Each row is a point. Before rounding, the points of a table are all equally far from one centre. They may lie mostly on one side of it. Where is the centre, to within rounding?
In the rows, zero is written as 128.

Points (9 x 3):
[[128 101  83]
 [133 105  87]
 [109 117  71]
 [119  93  87]
 [132 107  84]
 [121 103  78]
 [138 109  91]
 [131 121  79]
 [134 111  83]]
Centre: [110 119 104]

Points:
[[144 172 100 129 147 125  82 149]
 [176 154  70 111 148 139 118 152]
 [156 145 100  85 134 106 101 171]
 [173 141  76 110 118 157 146 154]
 [157 143  71 125 129 126 139 144]
 [178 136  81  79 141 131 121 139]
 [150 171  72 102 157 131 106 163]
 [161 141  71  81 133 125 116 150]
 [182 147  92 109 110 135 139 146]
 [170 171 103  85 137 111 118 161]
 [190 151 100  89 147 122 118 149]]
Centre: [138 143 121 104 144 153 124 149]

Points (17 x 12):
[[137 114  48 181 137 147 131 126 103 113 100 116]
 [143 111  94 192 101 154 122 173 121 117 109 121]
 [126 127  79 194 143 142 139 143 125 146 115 132]
 [110 106  69 198 131 154 150 155 100 117 126 111]
 [138 116  63 170 129 175 129 122 103 115 129 111]
 [107 141  75 174 114 123 102 162  97  93 119 110]
 [153 109  75 186 139 146 162 145  99 115 112 109]
 [101 125  59 170 125 156 127 155 117 144 103 116]
 [147 133  82 164  96 129 126 138 126 147  93  98]
 [108 124  65 207 124 127 125 148 153 119 115 137]
 [147 108  91 193 110 159 119 131 100 111 140 133]
 [138 136  59 184 143 128 118 149 117 111 103 107]
 [129  93  89 159  82 157 126 152  98 133 100  96]
 [101 119  98 184 105 145 137 137 141 118  72 112]
 [141  89  54 181  94 146 155 144 106 127  99 112]
 [159 129  84 181 145 145 153 143 117 115 118 101]
 [144  99  73 200 126 153 158 126 123 111 105 107]]
Centre: [119  98  88 142 116 120 139 139 132 105 126 125]

Points (27 x 20):
[[115  94 131 182 164 187 102 141 120 117 136 143 117 175 168 155  87 144
  129  99]
 [112 128 160 159 144 196 128 129 126  87 124 105 130 157 167 178  81 127
  115 131]
 [117  99 113 125 154 175 156  98 130 117 114 140  98 168 171 170  52 119
  130 146]
 [151 114 118 165 161 186 111 115 165 119 144 132 107 140 160 181  81 115
  147 160]
 [106 139 129 143 108 163 134 103 148 107 121 142  91 144 146 195  50 147
  130 131]
 [117 129 123 150 145 188 117 111 123 100 109 141  97 161 183 160  54 125
  167 133]
 [126 145 102 144 152 162 175 144 157 110 122 108  89 170 147 163 103 138
  122 120]
 [102 136 137 158 152 174 114  94 173 114 128 126 101 143 161 162  44  99
  143 126]
 [123 124 146 139 150 172 142  86 160  91 103 127  98 172 172 166  69 137
  106 129]
 [120 116 113 177 151 160 113 122 141 111 100 139 102 119 176 174  66 149
  121 129]
 [117 110 110 182 157 188 120 119 151 109 129 185 123 129 153 160  67 132
  119 138]
 [109 132 115 145 169 224 110  88 155 128 124 141  97 131 131 162  90 107
  108 122]
 [ 92 117 150 157 164 134 121  84 128 108 134 138 108 164 162 179  83 121
   94 131]
 [100 111 116 170 165 144 136 117 125 103 126 131  89 136 145 186  72 114
  122 134]
 [137 108 151 156 147 159 142  95 136 109 125 152  81 133 141 174  66 127
  111  97]
 [128 135 149 177 138 191  84  97 129 118 104 139  91 143 184 161  82 119
  159 117]
 [120 127 106 156 151 174 143 109 140  96 138 140 115 116 164 158  70 148
  121 101]
 [144 141 151 176 157 175 102 137 154 131  96 170 124 129 160 167  50 138
  122 133]
 [139 108 125 172 183 191 124  99 146 111 133 156 109 172 168 162  82 112
  143 118]
 [148 152 122 109 157 150 123 100 156  91 134 141  92 149 118 173  72 136
  135 124]
 [147 108 121 166 155 128 133 104 152 125 132 137 113 122 177 165 105 151
  169 111]
 [111 140 122 160 158 165 120 119 153 106 121 137 109 152 149 193  40 128
  146 131]
 [138 121 127 157 147 176 147  97 154 121 121 153  80 147 153 187  77  97
  161 122]
 [112 122 145 137 164 163 132  73 134  88 120 144 123 166 176 159  58 108
  131 140]
 [ 85 119 119 138 172 172 130  97 156 116 130 128 114 134 149 180  58 112
  129 114]
 [140 103  95 174 178 145 124 101 112 115 117 133 137 179 139 162  74 125
  180  90]
 [146 130 114 143 150 182 103 101 112  90 141 138 124 163 157 163  40 121
  130 136]]
Centre: [125 128 131 152 126 157 123 106 131 148 107 130 136 160 120 129  99 127
 134 135]
